Every row gives one point. The window is the flat piece filled in between its corners: a triangle in 3 columns, a solid with four corners in 4, and so on. A path goes straight from each point to the next, and from the last back to the first. List the points from which the path goes on through the window.

Window (3 x 3):
[[-45 -18  22]
 [ -2   5  22]
 [ 25  -6 -60]]
Path:
(1): [-44  31  44]
(2): [-5 36 -7]
(3): [ 19 -21  11]
(4): [-12 -18  27]
(5): [-35   2  11]
(6): [ 13  16 -57]
(7): [ 23 -29 -36]
(8): [  6 -23 -25]
(9): [ -8  20 -42]
(10): [ 7 26  5]
(11): [ 22 -24   9]
(12): [-11 -17  38]
Through the window after points: 4, 6, 8

Window (4 x 4):
[[ -1  12 -18 -27]
 [ 26 -26  60   9]
 [-21 -14   4   7]
 [  0  -6 -26   1]]
Path:
(1): [29 -5 49 25]
(2): [ 26 -32  52 -12]
(3): [ 10 -36  40  -7]
(4): [12 -1 47  9]
(5): [18 -7 50  6]
(6): [ 19 -28  45  -3]
(7): [-10 -41  12  -5]
(8): [ 1 -3 26 11]
(9): [27 23 28 10]
(10): [ -5 -26  28  -8]
(11): [ 23 -54  30 -13]
(12): [17 15 21 14]
Through the window after points: 7

Window (6 x 6):
[[ 60 -59 -14   6  20 -31]
 [  1 -40  31  39 -21 -12]
 [-47  34   5   6 -43   3]
 [ 17  52   0  12  -7   3]
 [ 32  13 -38  32 -25 -33]
 [-28 -20  13  26   2  53]]
Path:
(1): [  0  11  -1  30 -40  17]
(2): [ 56   1  27  13 -29  20]
(3): [-47   5  -7  17  14   1]
(4): [-15 -15  12  43   8 -36]
(5): [  4 -15  16  16 -46  11]
(6): [ 26 -12  -2  23 -59  -4]
(7): [  6  -7 -12  38  21 -29]
(8): [-21  37  11  60  10 -20]
(9): [ 10 -18   6   2 -49  20]
(10): [ 53 -40 -15   8  -9 -12]
(11): [ 16 -38   3  15  31 -37]
(12): [ -5  30 -10  30   0 -19]
(13): [ 38   8  33   2 -28  28]
(14): [ 24 -22  10  -7 -44  26]
(15): [-22   2   9  22   7  -2]
(16): [-21   3   8  40 -11 -17]
Through the window after points: 4, 6, 10, 12

Window (8 x 8):
[[ -5  -4  21  19 -43  17 -16 -24]
 [ 28  31 -12 -60  -7  -6  39  39]
 [  4 -21 -13   3  21 -24 -12 -19]
 [-30  16  14   0  -3 -34  -5 -11]
 [-48 -18  13 -19  34  -7  19 -46]
 [ 23   6  -1  17  10   9  -1  30]
 [ -8 -18  26   0  -4 -50   4   2]
 [ 17  11 -15   4  58  -8  41 -23]]
Path:
(1): [  7   7 -15   6  33 -13  38  -8]
(2): [-11  -5 -27   5   3   0  44  -4]
(3): [  8   9  23 -37  16 -14  -5  -9]
(4): [-12  10  35  -9  12  -4   7 -13]
(5): [-35 -22 -20   2  -6 -15  21 -26]
(6): [-36 -19  -9  16  -1 -15  17  -7]
(7): [  8  13  36 -39  14  -7 -14 -17]
(8): [ -1   7  55 -30   2  -7 -11 -10]
(9): [-20   4 -12 -13   7 -21  22 -16]
(10): [-23 -18 -26  17  25 -17  32 -14]
(11): [ -6   2  46  -7  26 -13 -19 -46]
(12): [ 25   9  13  -5  55   6  -8 -29]
Through the window after points: 2, 12
